Each row is a point. The ring and each string are closed loops that go straight from each point to the next, and from the last back to the first. Before rounding, they use only three directions, however many columns there are. Count how often each string passes through the ring. Passing back the other way cancels.
In the rows, zero is written as 128.

Ring:
[[101 157  75]
 [ 76 137 114]
 [ 82 101 162]
 [121 107 154]
 [162 109 111]
 [159 109  65]
 [135 140  51]]
String:
[[139 123 107]
 [134 103 117]
 [145  88 137]
 [168 122 146]
 [166 137 141]
 [156 108 147]
 [147  92 141]
 [147  88 133]
 [178 102 125]
 [177  95 110]
 [155  78 101]
 [127 100 103]
 [152  73  78]
 [125 103  97]
 [134  88  77]
 [156  87  29]
 [164 131  22]
 [155 158  49]
 [145 147  66]
 [162 152  33]
 [155 109  34]
 [165 130  43]
 [154 144  73]
 [139 119  90]
 [143  91  91]
 [166  70  91]
 [142  84 108]]
Times through: 1
String, 13 rows:
[[163 134 130]
 [145 139 102]
 [143 136  94]
 [163 151  68]
 [157 118  27]
 [124 128  45]
 [103 113  86]
 [114 147  96]
 [ 84 159 112]
 [ 47 110 160]
 [ 65  74 167]
 [106 100 131]
 [132 131 132]]
Times through: 2

Ring:
[[195 150 113  86 110 135  88 120]
 [148 139 106  49 127 117 111 152]
 [ 99 122  92  63 166 112 134 180]
 [ 83 113  85  99 189 119 142 186]
 [ 75 112 116 142 166 149 145 172]
 [ 86 122 159 155 115 176 139 148]
 [142 139 165 145  84 179 113 119]
 [181 147 141 125  93 161  94 111]]
String:
[[ 48 111 156 157 133 173 157 168]
 [ 43 111 178 182 115 192 159 159]
 [ 50 121 210 162  70 203 156 146]
 [ 93 129 176 137  88 179 136 140]
 [134 131 126 134 130 154 116 139]
 [129 133 144 126 109 161 119 136]
 [129 144 207 136  37 197 119 110]
 [175 150 174 140  59 183  97  99]
 [210 152 128 135 100 159  80 100]
 [205 157 149 108  70 162  83  98]
 [178 150 141  92  85 151  96 117]
 [242 162 104  75 101 129  66 101]
 [221 153  84  73 132 117  76 120]
 [154 136 105  93 138 131 108 143]
 [133 138 131  69 108 136 118 147]
 [124 143 140   8  86 120 123 157]
 [109 137 126   7 108 112 130 170]
 [106 130 129  67 121 133 131 162]
 [137 128  89 100 164 124 116 156]
 [121 121  64  83 196 105 123 177]
 [ 83 110  55  75 218  96 142 201]
 [127 121  75 111 188 120 120 166]
 [105 125 121 104 139 140 131 160]
 [ 72 119 138 104 132 148 147 170]
 [111 121 100 125 167 137 128 162]
 [ 89 124 142 113 123 154 138 159]]
Times through: 1
String, 26 rows:
[[112 123 114 132 153 146 127 155]
 [ 87 115 130 174 153 167 138 156]
 [ 37 118 221 179  66 214 162 145]
 [ 64 127 220 152  51 205 150 136]
 [116 131 151 127 105 164 125 139]
 [112 137 191 136  62 188 127 125]
 [133 134 135 117 116 154 117 139]
 [165 138 120 130 125 151 102 126]
 [216 152 122 139 106 158  77  99]
 [234 162 138 117  74 160  69  86]
 [183 153 151  88  70 155  94 111]
 [217 158 122  75  89 137  78 107]
 [231 159  96  57 110 119  71 112]
 [177 151 123  44  95 126  97 131]
 [138 137 122  77 119 134 115 146]
 [131 136 123  66 119 130 119 152]
 [102 137 139   9  96 119 134 168]
 [ 98 131 132  50 116 128 135 167]
 [109 128 117  79 136 131 129 163]
 [132 125  76  96 181 116 118 165]
 [101 114  60  85 208 103 133 188]
 [ 59 103  62  87 222 102 153 208]
 [ 63 114 120  98 155 136 151 183]
 [105 126 128 105 131 145 131 157]
 [116 121  96 125 170 135 125 161]
 [114 118  92 139 179 138 126 162]]
Times through: 3
